Rows are points. Each copy is the shape, with its points in the same order, stretched, turned, moved and blurred by noise. Is it also mirrored, or only turned?

Shape (8 x 2)
[[ -6  21]
 [ 31  18]
 [ 31   6]
 [-35  33]
 [ -4   9]
 [ 41 -28]
 [ -1  -4]
 [ 13 -13]]
Copy 1 (8 x 2)
[[-11   6]
 [-45   2]
 [-45 -10]
 [ 19  28]
 [ -8  -4]
 [-49 -53]
 [-10 -20]
 [-25 -28]]
Copy 1 is: mirrored
Copy 2 (8 x 2)
[[-19 -13]
 [ 17 -34]
 [ 23 -28]
 [-48  -4]
 [ -7  -4]
 [ 56  -9]
 [  7   5]
 [ 25  -5]]
Copy 2 is: mirrored
Copy 3 (8 x 2)
[[ 30 -10]
 [ 16  23]
 [  3  21]
 [ 51 -35]
 [ 16 -14]
 [-36  18]
 [  1 -13]
 [-12  -3]]
Copy 3 is: mirrored
Copy 4 (8 x 2)
[[  1  17]
 [ 34  34]
 [ 41  27]
 [-30  12]
 [  9   8]
 [ 60  -3]
 [ 12  -5]
 [ 32  -6]]
Copy 4 is: only turned

Shape (8 x 2)
[[ 15  -5]
 [ 10  35]
 [ -9  14]
 [-51 -12]
 [  0   3]
 [ 32 -24]
 [  9  34]
 [  4 -36]]
Copy 1 (8 x 2)
[[ -7   7]
 [ 34  -8]
 [ 13 -22]
 [-27 -60]
 [ -1 -14]
 [-18  29]
 [ 32  -6]
 [-35   7]]
Copy 1 is: mirrored
Copy 2 (8 x 2)
[[ 10  12]
 [  0  46]
 [-18  21]
 [-49 -22]
 [ -4  11]
 [ 34   0]
 [  2  41]
 [  7 -30]]
Copy 2 is: only turned
Copy 3 (8 x 2)
[[ 23 -18]
 [-11 -37]
 [ -8  -7]
 [-11  32]
 [  8 -18]
 [ 44 -20]
 [-14 -38]
 [ 37   7]]
Copy 3 is: mirrored
Copy 4 (8 x 2)
[[ 30 -13]
 [ 15  37]
 [  3  18]
 [-48  -7]
 [  8   8]
 [ 44 -20]
 [ 16  47]
 [ 11 -40]]
Copy 4 is: only turned

Shape (8 x 3)
[[  2   0  12]
 [-33  14 -32]
 [-25 -13 -21]
 [ 18 -11  12]
 [-11 -39 -19]
 [-17   4  -1]
 [ 20  30  28]
 [ -2  20  50]]
Copy 1 (8 x 3)
[[-15  -1  14]
 [ 36 -16  21]
 [ 14 -32  18]
 [-24  -5  -1]
 [ -6 -47   4]
 [  2 -10  24]
 [-16  32  13]
 [-33  24  39]]
Copy 1 is: mirrored
Copy 2 (8 x 3)
[[ -4  -4   0]
 [ -4  11 -60]
 [-15 -15 -44]
 [  4 -19  10]
 [-11 -45 -36]
 [-13   4 -22]
 [  8  23  24]
 [-25  26  32]]
Copy 2 is: only turned
Copy 3 (8 x 3)
[[ 12  -7  18]
 [-21   5 -28]
 [  9  -6 -22]
 [ 12 -19  21]
 [ 23 -21 -23]
 [  1   6  -1]
 [-11   5  46]
 [ 15  26  52]]
Copy 3 is: mirrored

Shape (10 x 4)
[[  1  53   2 -14]
 [  7   5  -5  12]
 [ -6 -29 -16   9]
 [ -7   5  25 -45]
 [ 11  17   5  10]
 [-10  -8   9   4]
 [ -2   5  -7   3]
 [ -9 -12  25   0]
 [ -6  -7  16  18]
 [-36   0 -35 -13]]
Copy 1 (10 x 4)
[[  5  60   5 -18]
 [  8   9  13  12]
 [ 12 -28  15   5]
 [ -6  21 -38 -40]
 [  3  27   6  13]
 [ -7  -3   1  -1]
 [  7  10  12  -3]
 [-19  -2 -14   0]
 [-15  -1   2  18]
 [  7  -6  35 -40]]
Copy 1 is: mirrored
Copy 2 (10 x 4)
[[ 54  28  22  -3]
 [ -1  13  -7   8]
 [-22 -18 -14   9]
 [  8  14  36 -44]
 [ 14  26  -1   4]
 [-11   3  10   0]
 [ 11   3   0   3]
 [-21  10  23  -7]
 [-16  12  11  14]
 [ 23 -39  11  12]]
Copy 2 is: mirrored
Copy 3 (10 x 4)
[[ 15  23  37  29]
 [  4  19  -6  -7]
 [-14  -6 -29  -8]
 [  9 -29  37  -2]
 [ 11  25   9  -5]
 [-14   0   3 -18]
 [ -4  11  -1   2]
 [-11  -4  12 -29]
 [-12  15   5 -29]
 [-30  -8 -12  33]]
Copy 3 is: mirrored

Shape (12 x 6)
[[-11   3  -5 -18  12   4]
 [-10  -8  -5   4 -30 -11]
 [  0  14   0  10  -1  -8]
 [ -4 -10  -3   8  13  -9]
 [ -5   5  -4  -2  13  -7]
 [-10 -10 -18   9   2  -7]
 [ 60  -1   4   8  -6  13]
 [  3 -11   6   6  -5  -6]
 [-13   3  -9  -4  -8   8]
 [-10  12  -4  -7   8 -10]
 [  3   1   1  10  11   3]
 [-11  10   5   6   9   0]]
Copy 1 (12 x 6)
[[ -3  -9 -18 -13  15   1]
 [ -4  -8  -7  -1 -30 -18]
 [ -2  13   3  -2   0 -11]
 [ -3 -10   1  11  13 -11]
 [ -4  -1  -6  -4  16 -10]
 [-17  -8  -7  13   2 -13]
 [-14  -1  54 -22  -8  23]
 [  4 -12   8   2  -6  -7]
 [ -7  -1 -19  -4  -6   0]
 [ -3   4 -12 -10  12 -14]
 [ -2   1   5   5  11   2]
 [  6   8  -9   3  11  -5]]
Copy 1 is: mirrored
Copy 2 (12 x 6)
[[ -1 -14 -15 -19  14   4]
 [-12 -11   4  -6 -24 -14]
 [  2   4 -11   2  -1  -7]
 [ -5   2   4  -1  21  -8]
 [ -1  -3 -13  -9  15  -4]
 [-19   3   3 -10   3  -6]
 [ 46  20  31  -5 -11   8]
 [  5  -7  11  -1   2 -12]
 [-10 -11 -10  -9  -8   4]
 [ -2  -2 -18 -10  10  -6]
 [  3   6   0   2  13   4]
 [ -4  -2 -13   4  12   1]]
Copy 2 is: mirrored

Shape (11 x 8)
[[ 25 -20 -22  25  21   3  -9  17]
 [  1  31 -11 -18 -28   4  15 -12]
 [ -2   9  -5 -32  -2  22  12 -13]
 [  4  -8  -1  14  10   6 -25  19]
 [  5  -1  -8  14   6  12   6  31]
 [-33 -13  -9  12  -7  14   0 -38]
 [ 26  -6  14  18   6   3   4  10]
 [-28   7 -11  11  13   3 -11 -38]
 [-36  11  -5  15  16   0   9 -27]
 [  4 -11   4  17   7   2   1  10]
 [-10  -5  -5   0   8 -28   7  17]]
Copy 1 (11 x 8)
[[ -6 -26 -12  15  35 -14 -13  20]
 [ 33  19 -29 -18 -26  23  -4 -15]
 [  9   2 -10 -18  -8  43  -9 -23]
 [ 13  -5  12   5  31  -7   5   7]
 [  1  -6  -9   2  11   4  13  27]
 [  2 -14  -7  17  -2   3  19 -60]
 [ -1  -3   6  16  -1  -5 -18  19]
 [  0   9 -12   7  16  -3   8 -57]
 [-14  14 -15   3   6  -3  21 -45]
 [ -1 -10   5  11   7  -6   1   4]
 [  4  -9   2 -27   4 -17  11  -1]]
Copy 1 is: mirrored
Copy 2 (11 x 8)
[[ 40 -32  -6   2   5 -13  13  -5]
 [  0  44 -25 -17 -14   7   3  13]
 [  0  31  -9 -31  -1  15  10 -11]
 [ 15 -26   6  -1   3  -1  -6  13]
 [  3 -17  -4  -3   4  -7  23  11]
 [  5   7 -37   0 -21  45 -12 -24]
 [ 12  -5  14   7 -14 -12  12  -4]
 [ 12  16 -37  10   2  40 -22 -16]
 [ -8  16 -37  19   4  36  -7 -18]
 [  4 -11  -1   3  -6  -1   2  -6]
 [-10  -5 -24  -2  12 -26  -9   0]]
Copy 2 is: only turned

Shape (13 x 9)
[[ -3   1   3  -4  -7  23   9   6   5]
 [ -7  28  12   4   9  -6  -6  15  -4]
 [ -4   1 -13   9   5  -1   5  12   6]
 [ -7  13  -7 -25   9  16   4 -11  -3]
 [ -4  -8   0  -6  -8   1  44 -49   5]
 [  8   0  -4   7 -15   3  -3   6  -8]
 [ -2 -12   1  13   6   8   3  -2   2]
 [ -3  -6  -4 -35  -7  -7  -5   8 -27]
 [ -1  -4 -13 -11   9   8   1  15   0]
 [ 24  -3   7  11   7   0   2  17   5]
 [ -8   0  -4  11  -2  -5  27   9 -27]
 [ 35  -6 -13   6   5   4  -6   9   1]
 [ -2   0 -10  11   2  -5  17  15  11]]
Copy 1 (13 x 9)
[[ -1  -9  -9 -12   5  19   0   8   9]
 [ -4  13  15  -4  11  -7 -10   3  12]
 [-16   0 -13  -1   8  -3   7  12  11]
 [  5   4 -14 -20  12   6   4 -18   7]
 [ 19 -19 -12  20   3  31  44 -32  11]
 [ -4  -1  -7   4  -5   2 -10   9  -7]
 [-12 -20  -5   4  12   5   8   0   4]
 [ 15   3  -1 -24  -8 -18   3  -4 -29]
 [ -6  -3 -18 -17  12  -7   4  10   3]
 [  7  -9  -9  10  20  -8  -9  20   9]
 [ -7  10   8  10   9  15  25   7 -17]
 [  5  -4 -29   9  17 -12 -19  14   0]
 [-11  -3 -11   4   9   0  17  20  17]]
Copy 1 is: only turned
Copy 2 (13 x 9)
[[ -9  -6  -8  -3  -3  22  -2   3   9]
 [  5   6  14  -2  25   3  -7  24  -6]
 [ -6  -4  -6   6  -3   1 -19  22  -8]
 [-20   2 -16 -23  12  16 -12  -1  -8]
 [-60  21  -2   7 -14   5  -8 -29  -7]
 [  4  -5  -9   5 -12   1   2   2 -14]
 [ -7 -11   1  15  -1   2 -18  -2   1]
 [-15 -25 -13 -27   1  -6  18   8 -24]
 [ -7 -18 -12 -13  -2   6 -16  18  -6]
 [  8  -9  21  -1 -16   6 -20  11  -1]
 [-21 -11   7  22  -1   8   5  14 -30]
 [ 15  -7   6 -10 -26   6 -25   1 -15]
 [-12   0   4  11 -12   3 -18  25  -3]]
Copy 2 is: mirrored
Copy 3 (13 x 9)
[[ 13   7  19  -9  -2  12   4   2 -13]
 [ 15  21  10   2  16 -26  -9  11 -21]
 [  6  11   2   3  -2  -3  -5  16   4]
 [  5  19  -1 -29  13   8  -7  -4 -19]
 [-16   4 -21   0   0  27  34 -42  -6]
 [ 13   6   2   5 -13   7  -5   8 -22]
 [  9   0   6  11   8  13  -3   2  -3]
 [  4  -8 -13 -39   0 -12 -18   8 -38]
 [ 12   5   4 -18   1  -1 -13  13  -2]
 [ 38   1   6  10  -7  -6  -5   3   0]
 [  2  -2 -15   5   9  -8  22  18 -19]
 [ 38   6  -5   4 -18   9 -15   5  -2]
 [  6   9   2   6  -8  -7   8  10  11]]
Copy 3 is: only turned

Shape (16 x 11)
[[ -9 -12  -4  22  20   7 -23   5  29  23  13]
 [ -9 -16  11 -10  28  14 -15  -1  26 -26   1]
 [ 20  -8   6 -26  32  12   0 -32  21  20  14]
 [  9   8 -10  22 -14 -36 -20 -35  -6 -28   3]
 [  8  -7   3  24 -33   6 -33  -4  -2 -23 -18]
 [ 38  -8  44  17  25  14 -26  19 -12 -28  20]
 [ 35   2   7  -1  15  28 -17 -33  15 -16 -21]
 [ -8  -9 -10  -5 -11 -21  25  -7   7   5  21]
 [ 13  31  13   7 -10  20 -25  -1  -4 -31  20]
 [-29  17 -13   9  29   4  22 -28 -27   0 -25]
 [ 37 -13 -20   6 -11 -37  12 -18 -22  12 -16]
 [-31  -5  21  16 -20  -8  27   1  21  13   6]
 [-10  14  -2  -5  25 -32 -11 -10  -7  10 -31]
 [ 28 -24 -22  26  14   4  -1  28 -17  20  -1]
 [  9 -12  48 -30 -23  30 -24 -20   4  -9  18]
 [ 23  34   0  13 -22  13  -4  36  12  21  25]]
Copy 1 (16 x 11)
[[-11   7   6  28   0   8  -8  13  19  31   6]
 [ -4  -6  17  -1  24   7   1   9  31 -13  24]
 [ 30 -19 -17   6  14  20  -1   8  -2  27  25]
 [-13   3 -37  20 -24 -31 -24   2   1 -16  32]
 [-18  -4 -16  10 -29   1 -28   7  23 -30  -9]
 [ 20 -10  47  24  -1   8 -42  -6   0 -31  25]
 [ 20 -22 -26   7  20  31 -28  25   9 -23  15]
 [  0   3 -12   1 -24  -9  28 -10   0   9  14]
 [  3  26   0   1 -21  12 -35  19   5 -30  28]
 [-36  -4 -23   3  20  10  14  -1 -37 -17  15]
 [ 16 -25 -40  25 -21 -15   0  -6 -25  -7 -20]
 [-22  -5   6  14 -37  11  35   6   5   7  17]
 [-16 -18 -13  -7  12 -22   9  35 -25   5   2]
 [ 11   2   5  44   8   5 -10 -10 -11  -1 -43]
 [ 12 -20  10 -26 -37  37 -31  -6  18  -4  33]
 [ 15  39   5  22 -37  21  -2  36  -5   3  -3]]
Copy 1 is: mirrored
Copy 2 (16 x 11)
[[  2 -28   9  21  19  22 -10  20  16   4  16]
 [ 17  -4  -3   8  28  21   1  22  21 -36  -8]
 [ 30 -15 -20 -15  37  33   3   9  22   4  -3]
 [  6 -10 -35   4  -2 -41  -6 -25  -7 -15  21]
 [ 13  -6  -6  10 -23 -15 -18 -13  -1 -19  -9]
 [ 51  -9  18   3  24   0 -16   3 -46 -36   5]
 [ 42  -5 -29   4  13  24  -5 -12  12 -24 -34]
 [ -6  12 -14 -22  -5  -5  19  11   8   5  35]
 [ 22  22  -8  18  -2   8 -34 -23 -20 -37  16]
 [-40  12 -28   1  33  26  28 -20 -10   4 -13]
 [ 13  -7 -27 -25  -8 -30   5  -1 -14  26  -7]
 [ -8   7  27   5  -6   6  34  -4  20   6  29]
 [-17   4 -10  -7  40 -14  -6 -11   4  10 -17]
 [  1 -21  -2   4  -5   4  -4  39 -31  17  -5]
 [ 52   0  20 -30   1  25 -18 -30  16 -34  -1]
 [ 23  24   9  21 -15   6 -35   3 -19  23  36]]
Copy 2 is: only turned
Copy 3 (16 x 11)
[[  1  -1 -10  24  13  -4 -31  20   3  24  32]
 [  5 -11  17   0  35   4 -27   3  21   0   4]
 [ 27 -18  -5  -7  28   8 -12 -24   1  40  19]
 [ 10  32  17   9   6 -53 -17 -34  -4 -35  30]
 [ -8  30  37  13 -17 -16 -18  -3  21 -19  33]
 [ 34  19  60  -5  35   3 -16  31 -16 -14  12]
 [ 34  22  26   6  15  11  -6 -28  35  12  15]
 [ -6 -29 -16  11  -1 -19  -3 -17 -27  -9  13]
 [ 23  29  28   4  -3   5 -42  -9 -10 -25  11]
 [-15  32 -28  21  33  -5  15 -35 -12  -6  -9]
 [ 15  15  -3   0 -12 -46  42 -27 -12  -7  30]
 [-22 -22   4  38 -11 -18 -15  -5 -23  11  -5]
 [ -2  33  -8  -7  24 -43   3 -11  -2  16  -8]
 [ 13  14 -10  10   1  -6  25  32 -10  -4  43]
 [ -5 -15  55 -20  -2  23 -38 -26  -4  15  19]
 [ 28  10  -6  10 -43   3 -27  23 -29   7  13]]
Copy 3 is: mirrored
Copy 4 (16 x 11)
[[ -6  -3  16  25  31   3 -20  28   8  18   1]
 [  0 -22  25   0  21   8 -31  11   2 -37  -3]
 [ 22 -28  38  10  35 -11   3 -13 -22   0   1]
 [ -1  -5 -44  10  10 -31   0 -17  32 -22  19]
 [ -1 -14 -29   4 -16  12 -14 -11  46  -5 -12]
 [ 22 -37  24  -7  23  27  24  29  60 -32   6]
 [ 23 -26   8   7  28  10  -1 -36  12 -22 -31]
 [-16  -8  -2  16 -10 -19  17   7 -17  -6  23]
 [ 15  12   5  -9   7  24   9 -16  49 -30  19]
 [-46   7  -6 -29  40 -16  11 -20  -8 -17 -21]
 [  7 -29 -46   3  -1 -29  41   0  -6  11 -13]
 [-41   2  26  24 -20 -17   5   9   6  -1   1]
 [ -6   4 -10 -27  26 -41  -5  13   0  -4 -27]
 [  1 -22 -25   4  17  24  35  42   1  19 -14]
 [ 16 -40  49 -11 -21  12 -12 -31  36  -6  12]
 [ 22  33  11  15 -10  24  38  21  27  12   8]]
Copy 4 is: mirrored

Shape (16 x 12)
[[-11   1  56  22  18  14 -34   4  20 -11  18  18]
 [ -8  37  34   2  17  23  -2   5  -8  14  13  -1]
 [ 10  37  30 -18   4  28  20   0  28  24  -4  24]
 [-15  18  28 -18  17 -18  -5  28 -18  21 -10  15]
 [ -9   6  14   7 -21   8  10  23  -7  26  13  -2]
 [ 22   6  29   6   2   2 -24  -2   4   7 -14   6]
 [-24  12  13 -27  24  33 -24   5 -14  17  -9  21]
 [ -5 -42 -35  27  14  20  14   2  21 -20  13 -31]
 [-24 -22  -5  -6 -26  15   0   8  -3 -24  -2 -43]
 [  1 -25   8   9   0   9  14 -28 -10  -1  21 -23]
 [ -6  59  18  13   0  -7 -22 -19  29  35   3  33]
 [-21  -3  -6 -30  -3 -14  -5 -16   5  11   8  10]
 [ 12   1 -42  18 -13  21 -25  -7 -13 -17  -4 -31]
 [ -2   7 -19  11   2   1  -7 -15  -6 -48  11  15]
 [ 10  40  18 -29   2  -8 -15  20   8  25  25 -10]
 [ 20 -32 -12  31 -23  25 -19   0   8 -12  34  -1]]
Copy 1 (16 x 12)
[[ 10  23  17 -17  30   4 -34  21  40 -26  22  -3]
 [ 10  44  20 -10  16  12   5  13  11 -17 -10 -24]
 [ 40  33  16 -14  -6  -6  21 -15  34   8 -10  -9]
 [ -1  29  29 -12  12 -18  -3   8 -28  -1 -13   5]
 [  3  18   3 -13  -5  -5  24  36  -3  10  -4   0]
 [ 24   1   9  -2  -6 -12 -32  16  13 -15  -7  -6]
 [ -9  13  34 -37   4  22  -8  -9   6 -15 -30   2]
 [ -5 -52 -26   3  35  36  30  20  17  -3   2  -3]
 [-35 -29 -16 -22  -5  -4  28  31   7 -32  -6 -12]
 [  8 -20 -38 -28  26  13   4  17   5   6  -7 -32]
 [ 11  42   7  26 -13   0 -25 -15  32  13   6 -25]
 [-17  -9  -7 -31  -5  -4  -3 -21  -4  14   3  -8]
 [-18 -38 -21  16 -24  40   3  21  -6 -29 -15 -10]
 [ -8 -12 -39   6   5  22 -14 -20 -10 -29   7  19]
 [ 14  24  38 -10 -16  -6  12   8 -20  -3  17 -25]
 [  9 -26 -35 -12  -3  40  -9  43  22  -1  15  10]]
Copy 1 is: mirrored
Copy 2 (16 x 12)
[[-19 -10  46  12  23  19 -47   5  24  -7  -1  11]
 [ -5  21  26   1  27  23 -11   4 -12   1 -12 -12]
 [  3  16  14 -25  13  58   1  -7   1  35  -5  12]
 [  1  21  17 -16  19  -2 -23  26 -12  24 -31  18]
 [-21   3  11   5  -4  13  -7  29  -3  36  -4  -8]
 [ 12 -14   5  -7  -7  17 -22  -1  17   3 -20   0]
 [-13  12  -1 -26  22  28 -45   7 -27  -4 -14  19]
 [-37 -50 -15 -14   4 -15  10  12  23 -11  40 -11]
 [-48  -7  -4 -24 -31 -16 -15  12   9  -9  -1 -10]
 [-18 -32  15  -4  -8 -13  -2 -15  -7   3  16 -20]
 [ 16  37   3  19  24  25 -27 -18  18  28   5  10]
 [ -6   7  -1 -23  -5 -11 -30  -5 -14  14  14  16]
 [-16 -11 -40   9 -24  -3  -4   1  12 -35  10 -15]
 [-18   1   2  13 -11  -3   4 -14   6 -34   7  30]
 [ 22  37  22 -21  -4  14 -16  29  -6   8  10 -15]
 [-19 -41  -2  27 -23  19 -10  17  17 -12  37  -2]]
Copy 2 is: only turned
Copy 3 (16 x 12)
[[ -9   2  47  16 -16  14 -47 -25  22 -14   2  17]
 [  5  24  11  11  -6  -1 -20  -9  -2  22  12  26]
 [ 21  32  -4  -1 -15  -3  15 -20  38  26 -15  42]
 [-13   1   4 -14   9 -41  -8   1  -4  20   9  33]
 [-11  15  -8   5 -31 -13  -2  11   9  17   8   4]
 [ 21  -1  14 -15 -14 -18 -27 -15   6   2 -18  13]
 [ -3  -6 -16  -8  10   7 -22   5  -8  22  -7  45]
 [ -7  -5  16  16   9  25  12  45  14 -34 -27 -45]
 [-46   9  15 -36  -5  16  -2  18 -20 -15 -23 -34]
 [  1 -23  21  13  -4  10  18   1 -12  -4  -7 -32]
 [ 27  11 -31  16  -2 -13 -31 -58  37  19  14  22]
 [-10 -31 -16 -22   8   6  18 -11  14   0   6   5]
 [ 14   9 -20 -12   2   9 -22  23 -35 -34 -28 -38]
 [  6  -1   0  -4   3   7  -5  -9 -21 -60 -11  -5]
 [ 11  25  -6 -33  -2  -5  -6  -3  14  24  33  15]
 [ 12  -4   3   9 -41  26 -22  23  11 -42 -10 -31]]
Copy 3 is: only turned
